Each row of a before or after table is a point. The points were changed in one or more steps. Then noise was added and the rows were shuffled. The steps act on how far a point lies along the listed directions, d1 being the first. Write out the steps. A step turns or swaps two directions, mirrors them in a line or flattens them onto one, adds a multiple of one to another, or multiplies one. Angles are multiples of 10 degrees, from the lower direction toward the higher: turns from -170 to 170, lines from 10 to 170 but not 90. Use the fewest steps. Two steps may share a direction if one is a turn and the other turns, adds or multiplies; they go together, in the order done. Otherwise the lowest direction goes first.
(in the rows, 128 means zero)

Directions:
(1): [159 165]
(2): [ 91 159]
Before (10 x 2):
[[107 156]
 [176 136]
 [124 160]
 [120 155]
 [109 146]
 [108 142]
 [128 141]
 [ 86 127]
 [232  84]
 [145 170]]
After (10 x 2):
[[157 161]
 [115 147]
 [136 160]
 [132 140]
 [118 162]
 [214  50]
 [116 152]
 [176 118]
 [ 89 142]
 [130 156]]
Steps: turn d1 and d2 by -20 degrees

Directions:
(1): [150 127  73]
(2): [108  73 121]
(3): [179 107 149]
Before (9 x 3):
[[120 148 108]
 [111 147 169]
 [ 90 167 152]
 [115 129 151]
 [102 125 116]
 [ 93 137 138]
 [ 95 105 151]
 [112 159 162]
 [240 195 107]]
After (9 x 3):
[[137 157 133]
 [124 134 153]
 [129 119 173]
 [144 120 173]
 [ 99 158 153]
 [179  12  87]
 [157 142 178]
 [156 134 121]
 [135 153 154]]
Steps: turn d2 and d3 by -110 degrees

Directions:
(1): [102  67  89 134 115  97]
(2): [151 112 159 185 162  99]
(3): [146 134 161 108  78  76]
(4): [ 87 147 137  96 176  87]
Before (8 x 6):
[[114 123 104 109 118 108]
 [147 127 145 156 104 104]
 [115 114 124 133 141 129]
 [109 109  86 113 156 150]
 [ 96  98 122 186 185 170]
 [168 127 177 136 151 137]
 [ 95 116 113 141 159  81]
 [175 224 208 126 112 158]]
After (8 x 6):
[[175 125 177 142 145 142]
 [183 218 204 137 100 170]
 [103 109  86 108 164 141]
 [162 119 141 166  85 120]
 [102 131 105 101 131  99]
 [ 97  97 121 186 182 175]
 [110 116 127 128 148 122]
 [ 58 133 121 116 199  47]]
Steps: multiply d4 by 2.5

Directions:
(1): [154 178 123  89  98 181 129  95]
(2): [188 124 187 169 113 119 132 111]
Before (13 x 8):
[[152 190 131  72 102 191 117  94]
 [182 130 162 153 100 151 114 109]
 [124 124 142 116 128 138 127 123]
 [143 129 154 139 110 145 127 113]
 [189 187 161 120 101 205 131  71]
 [178 184 132 128  98 163 129  69]
 [105 169 106  65 121 196 145 110]
 [139 102 166 171 125  89 122 122]
 [ 88 114 113 157 136 102 129 161]
 [103 220  70  32 121 192 135 110]
 [123  94 150 157 148 106 117 142]
 [120 176  78  55 115 199 109 100]
 [148 130 125 138 132 116 136 101]]
After (13 x 8):
[[196 156 165 166 109 133 132  75]
 [171 103 167 177 114 120 115 123]
 [ 97  97 124 139 154 108 117 148]
 [192 175 177 111 101 174 119  87]
 [210 154 200 171 116 162 131  80]
 [139 110 158 151 118 130 127 123]
 [148 122 127 143 138 109 135 108]
 [ 76 131  93 130 131 120 128 154]
 [106  93 138 162 143  81 119 138]
 [153 172 147  90 104 197 148  93]
 [177 237 129  61  95 202 141  80]
 [182 182 125  89  97 202 113  76]
 [128 122 145 119 131 136 128 126]]
Steps: turn d1 and d2 by 40 degrees

Directions:
(1): [132 164 139  58 151  98  96 158  98]
(2): [155  88 155 150 192  80 118 103 124]
(3): [158 126 114 124 143 187 110  86  67]
(4): [122  72  60 115 141 133  93 162 138]
(5): [ 75 110 171 104 167 179 121 126 156]
(6): [172 127 127 120 163 155 193 178 130]
Before (14 x 9):
[[ 90 146 163  43 170 213 129 147 120]
 [122 154  89 101  74 154 103 163 145]
 [148  47 102 215 115 172 177 104 176]
 [154 233 208 103 115 139 152  54  45]
 [131 142 136  87 137  90  99 137 108]
 [152 137 119 112 134  85 132 145 100]
 [150 144  92  78 119 132  60 120  91]
 [176 180 122  76 123 111 148 134 109]
 [ 99 119 130  82 135 140 113 140 129]
 [ 99  80 149 107 169 179 120 127 117]
 [152 166 149 117 107 111 104 163 101]
 [196 128 137 129 152 188 138  79  41]
 [167 169 126  93  99 134 151 153 110]
 [142 137 124  84 132  95 124 147 122]]
After (14 x 9):
[[162 120 135 131 152 132 174 156 132]
 [ 99  69 126 113 157 168 106 126 115]
 [180 113 124 155 129 181 115  52  49]
 [116 104 119 106 139 161 151 150 139]
 [ 72 113 138 116  97  88  21  58 127]
 [184 140 121 104 150 186 152 146 111]
 [175 144 112 151 104 148 192 107 144]
 [124 158 113 108  88 175 130 164 152]
 [159 140 120 150  75 156 168 119 136]
 [150 123 132 154 131 115 170 128 124]
 [167 141 144 157 108 141 154 164 123]
 [212 181 119 143 111 144 190  99  55]
 [110  85  93 123 137 227 154 139 146]
 [152 115 130 132 131 131 179 138 147]]
Steps: turn d1 and d6 by 110 degrees; flatten d4 and d5 onto the line at 50 degrees

Directions:
(1): [117  95 170 126 135 140  63 129 126  92 193]
(2): [ 70 165 101  95 102 158 111 130  70  95 115]
(3): [101 137  86 146  71  66  93 130 164 140 146]
(4): [112 169  99 105 205 122 101 131 178 111 122]
(5): [126  58 120  91 133  87 121 135 125  87  73]
(6): [ 84 137 168 198 137 118 129  85 135  98  89]
Before (8 x 11):
[[ 94 166 181 200 192 157  71  75 141  69 152]
 [137 178 132 143 146 135  96 153 165 161 203]
 [ 86 126 128 155  77 100 103 124 135 153 172]
 [ 98 106 160 137 114 201 137 131  69 125 145]
 [ 53 165 102 143 127  88 128 120 130  63  48]
 [139 102  97 133 120  96 148 149 158 175  92]
 [ 87 127  58  93 132  90  83 143 175 108 122]
 [166  74 178 152 150 151 140 128 112 163 175]]
After (8 x 11):
[[ 92 125 124 146  75  99 103 130 135 159 176]
 [128 176 142 156 149 135  95 145 167 154 199]
 [141 160 129 130 180 164  81 120 133 105 180]
 [ 81 162  69  99 120  94 134 146 127  84  68]
 [130 102 110 148 124  93 147 140 160 165  85]
 [164  76 180 155 151 152 139 126 113 161 173]
 [105 106 152 126 113 203 138 137  68 132 148]
 [ 79 126  65 107 135  88  82 134 177 102 117]]
Steps: flatten d1 and d6 onto the line at 170 degrees

Directions:
(1): [ 91  77 115 168  83 153 105 108  75 118  92 105]
(2): [139  63  69  72 158 110 100 152 129 122 138 108]
(3): [113 154 129  75 119 130 136 136  72 210 109 130]
(4): [ 55 122 172 133 151 119 128 171 147 137 148  70]
Before (10 x 12):
[[106 146 143 108 114 137 138 122 106 163 119 135]
 [126 141 151 122 152 122 133 161 163 114 154 119]
 [111 108 139 165 133 135 128 121 143  90 146 115]
 [126 146 135 145 125 114 146 131 164 105 137 119]
 [138 113 115 106 124 114 129 130 144 126 126 123]
 [119 132 141 104 146 115 131 133 127 153 139 117]
 [ 88 136 161 175 123 135 138 137 130 113 137 113]
 [134 100 107 130 131 131 107 120 108 127 112 119]
 [114 137 132 118 131 122 130 143 119 172 124 142]
 [133  95 101 120 122 132 111 131 116 116 119 116]]
After (10 x 12):
[[116 154 120  68 127 120 137 147  78 232 111 149]
 [118 132 145 121 126 115 139 135 157 126 132 114]
 [ 90 105 140 164 109 142 118 133 115 112 118  92]
 [170 125 106 151 140 105 137 126 203  53 153 135]
 [174 131 121 108 175 109 131 157 201  82 173 140]
 [156  71  74 158 126 131 107 115 128  68 129 136]
 [143  59 107 205 134 134 110 108 181   9 155 118]
 [ 91 108 139 163 115 141 113 122  98 131 105  98]
 [110 152 121  49 107 139 136 125  50 232  97 144]
 [131 145 132  64 150 110 137 140 107 192 136 127]]
Steps: multiply d1 by 2; swap d2 and d4; multiply d3 by 3

Directions:
(1): [ 52 135 179 119 152 185 154 117 151 107 121  98 116  95]
(2): [ 61 104  87 145 149 100 103 151 144  92 187 167 112 142]
(3): [182 118 127 103 119 172 129 146 139 108 193 102  58 128]
(4): [144 105 130  89 156 129 150  57  95  60 135 136 153 165]
(5): [113 189 118  79 183 101 134 157 113 145 113 102  96 181]
(6): [106 103 131 130  64 148 172 164 117 108  84 151 100 190]
Before (8 x 14):
[[ 68  99 158 138 117 142 168  84 103  59  84 157 142 147]
 [192 127  88 136 146 121 102 125 126 156 157 117 144 117]
 [ 46 133 171  84 172 158 187  57 126  66 112 114 129 150]
 [130 131 133 157 119 146  84 139 151 128 162 130  84  97]
 [170 147  94 125 132 101 120 121 132 131 134 120 131 124]
 [116 171 132 104 138  82 126 168 133 178 141 113 113 133]
 [148 142  94 117 118 147 123 169 113 141 176 124  72 171]
 [123 117 200  97 101 171 181 122 115  95  65 105  96 164]]
After (8 x 14):
[[159  99 151 141  56 136 144 140 137 144 151 136 121 105]
 [131 143 130 123 129 150 107 149 133 112 150 125  58 149]
 [  8 122 168 148 152 135 157  68 151 100 106 138 171  90]
 [165 109  87 123 111 130 144 152 106 125 123 136 119 189]
 [125 120 186 111 184 135 119  49 129  93 128 102 164  76]
 [155  98  92 141 115 150 107 116 120 108 211 144 111 127]
 [156 122  97 132 100 113 139 126 125 116 118 137 125 151]
 [ 56 165 149 148 194  98 111  96 125 133 103 126 166  80]]
Steps: turn d3 and d4 by 50 degrees; turn d2 and d4 by -40 degrees; turn d5 and d6 by 170 degrees
